Each row of a before or after table is a point. One or more steps were done to the points. Then noise was added and the rows were shuffled. The steps act on columns, c1 being the first. Write out the steps. A step turns or swaps two columns, mirrors them in a line or flattens them onto one, adds a multiple of one to another, or multiplies or shifts one. Angles are multiples of 10 degrees, from the lower column toward the higher: turns from -170 to 170, lines from 10 to 170 but not 90. Use the fewest steps. Two steps may share a column if one is a turn and the other turns, adds or multiplies; they go together, in the order done. Otherwise the lowest column goes first.

Before (14 x 3)
array([[ 0.33, -0.11, -0.09],
       [ 0.14, -0.33,  0.46],
       [ 0.35, -0.16,  0.00],
       [-0.27,  0.13, -0.53],
       [-0.32, -0.24, -0.51],
       [ 0.26,  0.09,  0.28],
       [ 0.23, -0.27, -0.35],
       [-0.61,  0.28,  0.05],
       [ 0.11, -0.52, -0.04],
       [-0.43, -0.33, -0.22],
       [ 0.21,  0.39,  0.44],
       [-0.31,  0.35,  0.26],
       [ 0.30, -0.02,  0.21],
       [-0.03,  0.34, -0.42]])
After (14 x 3)
array([[-0.03, -0.51,  0.10],
       [-0.12, -0.03,  0.36],
       [-0.30,  0.27,  0.21],
       [ 0.58, -0.46, -0.12],
       [-0.13,  0.49, -0.36],
       [ 0.00, -0.13,  0.36],
       [ 0.40, -0.09,  0.11],
       [ 0.37, -0.68, -0.33],
       [ 0.58, -0.80, -0.12],
       [ 0.17,  0.11, -0.59],
       [ 0.25, -0.52,  0.32],
       [-0.36,  0.43,  0.12],
       [-0.46,  0.87,  0.06],
       [-0.52,  0.15, -0.02]])
Steps: turn c1 and c3 by 110 degrees; add -1 times c1 to c2

Before (12 x 6)
array([[ 0.27, -0.21,  0.08, -0.17,  0.42,  0.00],
       [ 0.14, -0.13,  0.28,  0.00, -0.26, -0.41],
       [-0.08,  0.26, -0.17,  0.48,  0.34, -0.43],
       [-0.32, -0.41, -0.45,  0.30,  0.35,  0.15],
       [-0.20, -0.19, -0.60,  0.55,  0.08,  0.22],
       [ 0.12,  0.33, -0.36,  0.37, -0.27,  0.30],
       [ 0.33,  0.00, -0.03, -0.17,  0.45, -0.28],
       [ 0.01, -0.07, -0.21,  0.09,  0.43,  0.42],
       [-0.08,  0.21,  0.18,  0.06, -0.04,  0.06],
       [-0.22,  0.03,  0.07, -0.27, -0.17,  0.12],
       [-0.27, -0.29,  0.08, -0.22, -0.23, -0.34],
       [-0.32,  0.20, -0.58,  0.17, -0.06, -0.47]])
After (12 x 6)
array([[-0.34, -0.31,  0.11, -0.18,  0.47,  0.18],
       [ 0.73, -0.10,  0.27, -0.02, -0.29,  0.36],
       [-0.75,  0.56, -0.36,  0.36, -0.28, -0.09],
       [ 1.05, -0.47,  0.08, -0.20, -0.17, -0.02],
       [ 0.13, -0.13, -0.42,  0.31,  0.29, -0.35],
       [ 0.22, -0.16, -0.04, -0.17,  0.48,  0.45],
       [ 1.01,  0.63, -0.21,  0.48,  0.37,  0.23],
       [ 1.47,  0.28, -0.53,  0.16, -0.04, -0.06],
       [-0.03, -0.16,  0.10, -0.29, -0.17, -0.21],
       [-0.22,  0.21, -0.58,  0.49,  0.06, -0.30],
       [-0.05,  0.24,  0.23,  0.02, -0.05, -0.13],
       [-0.95,  0.04, -0.19,  0.12,  0.41, -0.23]])
Steps: turn c1 and c6 by 120 degrees; multiply c1 by 2.5; add 0.7 times c4 to c2
